Rows are points. Before rounding, the points of a table are all equally far from one centre. They may lie mostly on one side of it. Where is the centre, to within rounding?

Points (9 x 3)
-22, -30, -27
64, 11, 51
-74, -2, 14
-69, -38, 25
-2, 57, -1
18, -65, 70
-39, -30, -20
52, 28, 68
-7, -68, 4
Centre: -6, -4, 39

Points (18 x 11)
25, 77, -60, -57, 4, -34, 9, -54, 22, 8, -24
-13, 79, -47, 40, 25, -37, -1, -55, -35, -38, 51
-8, 72, -74, -42, -38, -18, 55, -78, 22, -34, 51
-1, 81, 2, -37, 5, -52, -25, -56, -4, 21, 44
54, 53, -44, -73, -4, 13, -24, -45, -13, 12, 49
15, 106, -35, -48, -23, -32, 30, -4, 14, -1, 8
-21, 80, -47, -36, -40, -38, -2, -64, -44, 31, 39
31, 53, -9, -55, 27, 4, 8, -42, -40, 25, 39
-2, 49, -58, 23, -10, 27, 62, -62, -10, -10, -18
-10, 73, -56, -29, -25, -57, 22, -19, -4, 44, 46
23, 52, -76, -58, -28, -16, 17, -77, 24, 30, 25
-24, 96, -2, -52, 3, 29, -29, -60, 37, -55, 24
16, 64, -62, -53, -29, -32, -31, -60, 14, 11, -33
31, 38, -79, -20, 25, -3, 34, -9, 46, 24, 41
-27, 77, -47, -27, 17, -25, 51, -79, 18, 22, 41
54, 61, -73, -18, -34, -29, -30, -53, 18, -9, 61
44, 109, -73, -29, -3, 13, -3, -27, 19, -18, 7
6, 86, -39, -16, -12, -3, 8, -54, -57, 37, 20
Centre: -20, 36, -45, -20, -8, 1, -6, -29, 3, -22, 26
